Each row of a before or after table is a point. The points were changed in one or more steps. Then noise was added and the rows were shuffled. The steps act on columns, c1 being the first. Write out the steps. A step turns or swaps two columns, mirrors them in a line or flattens them onto one, adds a multiple of one to another, or multiplies or shifts one. Angles are multiples of 10 degrees, from the lower column toward the higher: turns from -170 to 170, lines from 10 to 170 but not 90. Use the fewest steps. Two steps may share a column if one is a turn and the other turns, adds or multiplies; they go together, in the order done. Otherwise the lowest column goes first.
In the rows, zero is written as 128.

Before (14 x 3):
[[142 209 101]
 [186  83 141]
 [154 103 155]
 [ 94 156 155]
 [ 64 147  87]
 [ 66 183 134]
 [140 117 186]
 [120 142  97]
 [ 89 177 125]
 [139 169  75]
 [152 112 167]
 [112 128 148]
 [161  92  79]
 [ 78 139 168]]
After (14 x 3):
[[ 88  83 148]
 [151 145  98]
 [112 121 109]
 [121 129 164]
 [140  59 180]
 [ 94  93 111]
 [190 165 102]
 [ 63 122 172]
 [154 127  86]
 [137 119  70]
 [158 180 162]
 [ 76 104  95]
 [138 108 192]
 [ 67  73 142]]
Steps: turn c2 and c3 by 160 degrees

Before (9 x 8):
[[165 159  88  91 115 155 158 158]
 [120 112  94 142  99 121 108 157]
 [159 142 151  86  95 119 114  99]
 [137 139 122 152  93 121 140 100]
 [146 134 158 158 160 125 112 147]
 [170 102  90 115 163 106 148 153]
 [158 171 143 146 152  93 130 123]
 [103 115 121 132 158 134 130 148]
 [120 110 153 132 142 114 130 167]]
After (9 x 8):
[[121 114 203 125 146 124 134 168]
 [142 129 197  93  95 105  96  97]
 [108 125 109 134 162 131 147 149]
 [142 126 109 141  92 137 133 101]
 [111 101  29 137 109 135 118 157]
 [172 115  15 107 168 116 120 154]
 [152 175 170 127 134 129 111 121]
 [132 144 213 148 155 141 103 147]
 [177 153  10 113 108 119 127 158]]
Steps: turn c1 and c7 by -40 degrees; turn c2 and c5 by -20 degrees; multiply c3 by 3; flatten c4 and c6 onto the line at 30 degrees

Before (11 x 14):
[[149  75 147 117  84 118  78 104 125 145 147 131 109 117]
 [105 184 159 109 124 106 138 177  78 178 157 140  65 112]
 [122 173 128 124 201 130 129  67 118 111 138 152 135  76]
 [162 115 115 164 182 178 108 179 110 219 111  63  84 139]
 [146 183 161 145 153 178  82 158  91 121 139  97 147 105]
 [ 87 201  94 128 130 177 186 124  91 137 132 114 218  87]
 [162 157 116  97 115 134 132 132 132 164 125 179  89 122]
 [181 120 107 187  17  74 109 114 135 172 159 150 182 122]
 [ 97 189 103  71 113 135 125  92 176  66 200 114  99 116]
 [ 88 203 123 147 145  93  37 103 174 122 100 166 102 170]
 [109 131 151  83 139  54 143 124 176 131 101 105 121 106]]
After (11 x 14):
[[105 132 113 163 183 177 102 179 109 218 105  61 174 138]
 [155 149 107 186  18  73  64 113 135 171 155 151 101 122]
 [163  80 163 145 154 176  95 156  92 122 156  98 142 105]
 [193  48 121 146 145  93 149 104 175 121 128 165 205 169]
 [156  62  93 128 128 179 163 123  89 137 155 115  22  85]
 [124  97 102  71 115 132 161  92 177  67 216 115 152 115]
 [146 183 147 116  84 115  98 102 126 145 128 132 174 116]
 [121 118 153  85 140  52 152 122 178 129 105 107 124 107]
 [134  88 129 123 201 129 132  68 117 111 153 149 123  79]
 [ 90 101 115  99 114 133 107 129 132 165 132 180 156 123]
 [ 90  85 160 109 128 105 166 177  78 178 173 144 170 110]]
Steps: turn c7 and c13 by -140 degrees; turn c1 and c7 by -110 degrees; mirror c2 and c11 in the line at 80 degrees

Before (12 x 32):
[[136 113 123 138 142 108 162 130 179 145 145 110 127 106 124 123 122 140
  225 107 113  99 113 116  81 118 102 125 128  98 135 104]
 [146 100  90 126 114 117 141 114 120 141  40 153  87 107 164 158 125  98
  171 144 139 160 147 157 132 175 155 181 128 113 163 133]
 [185 109 185 134 141 118 144 138 154 135 111 138  99 144 127 119 116 111
  189 211 145 147 138 136 127 112 140 153 122 126 131 151]
 [146 110 115 121 163 140  82 133 177 103 109 157  88 146 147 127 195 177
  113 106 138 143 141 125  79 121 131 158 112 112 107 126]
 [131 107  95 163 134  64 140 112 178 150 132 142 109 101 132 142 122 111
  148 131 106 160 122 101 137 150 155 116 103 131 168 139]
 [177 104 103 153 165 135 110 152 166 134 136 156 167 106 130 123 117 107
  101 131 132 111 114 165 120 141 120 128  58 102 114 165]
 [127 181 135 193 121 138  58 133   7 131 132 135 239 112 122 125 125 101
  102 115 135 161 119 156 126 112 108 187 122 106 116 116]
 [149 121 195 150 116 123 161 110 170 152 127 100  89 109 124 144 162  96
  130 119 160  95 128 139 113 152 155 120 106 169 131 143]
 [144 124 115 194 148  84  95 110 125 145 145 145  95 101 143 129 198  93
  103 105 109 132 147  23 134 136  78 124 108 133  95 145]
 [134 132  99  87 156 141 160 114  49 119 139 138 144 131 169 116 153 125
  101 116 135 159 113 124 129 125 136 127 123 164 100  94]
 [143 127  92 155 125 137 145 178 120 139 143  82 143 160 127 161 138 106
  103 116 155 102 130 122 114 137 129 120 128 114  97  97]
 [126 120 106 147 139 137 151 115 166 119  98 112 186 119 122 126 134 132
  103 117 140 116 132 148 138 123 153 115  90  98  98 188]]
After (12 x 32):
[[148 111 114 123 163 140  82 134 177 102 110 157  87 125 147 118 197 178
  111 104 138 143 140 123  79 120 131 160 114 114 110 126]
 [134 113 123 138 140 108 160 129 182 147 145 109 128  85 124 137 121 142
  225 108 115  99 115 113  83 120 105 126 131  97 137 105]
 [142 129  94 153 126 139 143 179 122 137 143  84 143 140 127 169 140 104
  105 117 156 124 129 122 112 136 130 119 129 113  96  98]
 [175 103 101 154 168 134 111 154 167 132 135 159 164  86 129 132 116 106
  100 130 131 111 113 161 121 142 119 126  57 102 113 165]
 [147 120 195 149 116 123 161 112 170 153 128  97  90  88 123 158 162  95
  127 120 160 106 126 138 112 150 156 123 103 170 131 145]
 [147 101  90 127 111 118 143 115 122 143  43 155  88  85 164 138 127  97
  170 145 139 172 146 157 135 174 156 178 130 115 167 134]
 [134 109  96 162 134  62 143 112 175 151 129 142 111  83 130 123 122 111
  148 129 107 162 124 103 139 148 158 116 105 133 170 140]
 [183 110 185 134 139 117 143 138 155 134 111 139  98 125 126 110 116 111
  188 210 145 142 138 138 129 112 141 149 121 127 130 151]
 [137 131  99  90 160 141 159 117  51 119 138 139 143 111 168 102 154 125
  101 114 136 149 113 124 128 127 136 128 121 161  99  95]
 [126 120 106 146 138 135 151 117 166 119  98 113 183  99 120 134 136 131
  104 115 139 118 132 149 137 120 153 118  91  96  98 186]
 [141 125 116 193 150  83  96 112 125 148 144 144  96  82 141 129 199  94
  106 104 110 131 145  24 133 135  79 123 107 135  99 145]
 [127 181 135 193 121 141  57 135   5 131 133 133 242  88 122 109 129 103
  103 114 135 157 120 157 125 112 108 189 122 108 116 116]]
Steps: shift c14 by -20; turn c16 and c22 by 30 degrees

Before (10 x 64):
[[185 143 148 137 207 151 116  73  98 170  75 111 156 111 146 161  95 154
  134  90  99 107 132 102 116 151 122 126 141 112 149 159 126 179 129 148
  152 142 124 129  74 118 156 131 192 131 124 156 137  94 147 123 152 164
  157 173  92 125 137 161  91 125 141 113]
 [174  72 122 136 112 153 165  72  91 159 119 103 119 152 130  76 124 150
  103 179 173 141  93 106 133  79 138 110 117  93 116 128 118 145 131 193
  162  98 122  64  85 142 176 157 151  99 130 166 134 137 115 166 128 156
  119 160 116 179 133 129 184 150 167  92]
 [124 153 144  81 108 160  86 133 116 112 161 120 111 141 120 100 169 119
  145  94 149 131 152 139 148 122  84 104 115 143 127 140 146 121 129 107
  151 110 124 146 168 126  88 138 137 121 120 129 116 123 104 108 145 135
  169 129 111 134 105 124 122 108 121 119]
 [150 141 157  75 118 162 116 153 123 122 164 116 121 123 144 104 161 128
  131 113 112 115 149 157 158  97  86 109 120 137 118 146 141 101 139 157
  105 116  89 146 167 141 122 109 152 151 136 112 106 157  94 134 169 100
  154 157 106 144 110 157 114 141 116 102]
 [149 121 153  82  88 130  75 162 137 109 137 133 127 131 129 100 158 144
  142  74 133 110 176 158 135  85 104 101 101 136 119 161 128 109 147 132
  123 108  63 135 147 129 125  97 126 146 104 133 120 136 110 102 127  99
  160 128 151 134 103 130 102 109 129 126]
 [178  85 125 181  93 160 181  73 129 146 131 100 161 176 104  80 155 158
  120 138 139 120 101 121 134  72 132 122 139  90 137 137 107 104 138 164
  163 108 112  75  86 146 174 147 142  90 157 143  94 144 135 177 150 185
  106 159 115 137 165 100 166 165 137 103]
 [149 153 156  98 101 151  66 169 153 114 173 114 119 119 143 101 137 101
  142 124 128 138 162 155 151 128  86  93 112 150 138 171 156 103  98 112
  122 122  75 151 161 116 167 112 147 129 117 117 101 137  85 101 137 120
  154 121 152 143 117 129 116 118 100 106]
 [173 118 136 133 188 137 130  59 103 118  96 128 164 117 115 144  70 102
  121  81 115 136 118 114 143 127 111 138 139 123 162 152 131 183 131 168
  125 141 104 151  89 132 140 126 157 124 173 184 117  88 120 156 160 179
  125 157 126 133 147 140  72 127 171 105]
 [184  77 133 181 104 164 176  72  98 142 108  72  94 163 127  81 123 166
  108 160 134 146 128  90 135  67 160 110 125  78 152  94 111 151 105 181
  166 106 117  75  74 168 168 134 133 114 156 129 136  93 113 179 154 147
  101 155  82 147 154 101 179 159 151 126]
 [137 154 145  66 125 105  95 141 166 115 135 122 100 126 139  98 160 121
  114  87 136 116 157 144 137 126  94 111 107 153 107 136 158 104 153 122
  105 118 101 170 140 111 148 133 150 132 123 123 135 148  95 109 161 116
  138 120 122 145 122  99 117 135 106 126]]
After (10 x 64):
[[175  73 168 136 112 154 164  72  93 158 119 103 119 153 129 103 125 179
  103 178 171 140  94 104 136  80 138 109 118  93 116 129 117 144 131 192
  160 159 121  64  84 141 178 158 151  98 130 166 133 126 117 167 129 157
  121 158 117 181 119 130 184 151 114  91]
 [150 140 102  75 117 164 116 151 122 121 164 119 120 123 144 110 160 144
  131 112 114 113 147 157 157  98  86 109 117 135 118 146 140 102 140 158
  104 137  89 147 165 140 121 108 153 150 136 113 105  38  94 133 167 100
  155 159 105 143 111 156 115 141 111 102]
 [184 142 130 138 207 151 117  71  99 171  76 111 156 111 146 171  96 126
  134  88  98 107 133 103 117 151 123 124 143 111 148 158 126 180 128 148
  151 114 125 129  76 118 157 132 191 132 125 155 137 200 148 122 152 163
  156 174  93 124 153 162  90 125 105 112]
 [151 118 117  82  90 129  72 163 136 109 138 133 128 130 128 117 158 158
  140  74 133 110 177 158 135  85 105 100 100 136 117 160 128 110 147 133
  121 148  63 135 147 129 125  96 126 147 103 133 121  52 109 103 126  98
  159 127 150 134 132 131 105 110 108 127]
 [178  84 135 181  92 158 180  72 129 145 132  99 162 177 104 109 156 181
  118 138 139 120 100 121 134  73 132 122 138  90 136 138 107 104 139 163
  163 149 114  76  87 147 174 148 143  91 157 143  94 200 136 178 151 185
  105 159 114 136  96 100 167 167 127 104]
 [185  76 144 183 105 165 175  71  95 142 107  70  95 162 126 117 124 188
  108 159 135 145 129  91 135  69 160 110 128  77 151  93 112 151 104 179
  167 149 115  75  73 166 169 133 132 113 156 129 135 247 112 179 156 146
  102 155  81 146 146 101 179 158 113 126]
 [173 118 162 132 187 137 129  59 104 118  95 128 162 117 114 125  70  97
  118  80 116 136 119 115 143 126 112 140 139 125 161 151 132 184 130 170
  124 114 104 147  89 133 139 126 154 122 173 183 117 237 122 154 161 179
  124 159 126 133 151 138  70 128  98 106]
 [149 153  91  98 101 150  67 168 151 112 173 112 121 120 143  89 136 127
  140 126 126 137 161 155 150 129  88  93 112 148 138 172 154 103  96 113
  123 135  76 151 162 118 165 112 146 129 119 117 101  85  85 100 136 119
  154 122 152 143 128 128 117 117 117 104]
 [125 153 115  80 107 161  86 129 116 112 161 118 112 142 120  98 170 140
  144  94 149 132 152 139 148 122  83 105 116 142 128 140 146 123 127 108
  150 147 125 144 169 126  89 137 136 120 120 129 115  75 103 108 144 134
  170 126 113 132 143 122 122 110 119 121]
 [139 154  99  66 124 106  96 142 165 112 136 122  98 127 138 103 160 142
  113  85 136 116 156 145 138 124  92 111 107 153 108 135 158 105 154 121
  105 138 103 169 140 111 147 133 149 132 125 123 136  82  97 108 160 115
  137 118 122 145 112 102 118 135 122 126]]
Steps: turn c3 and c63 by -120 degrees; turn c16 and c18 by -40 degrees; multiply c38 by -1; turn c50 and c59 by -120 degrees; multiply c50 by 3
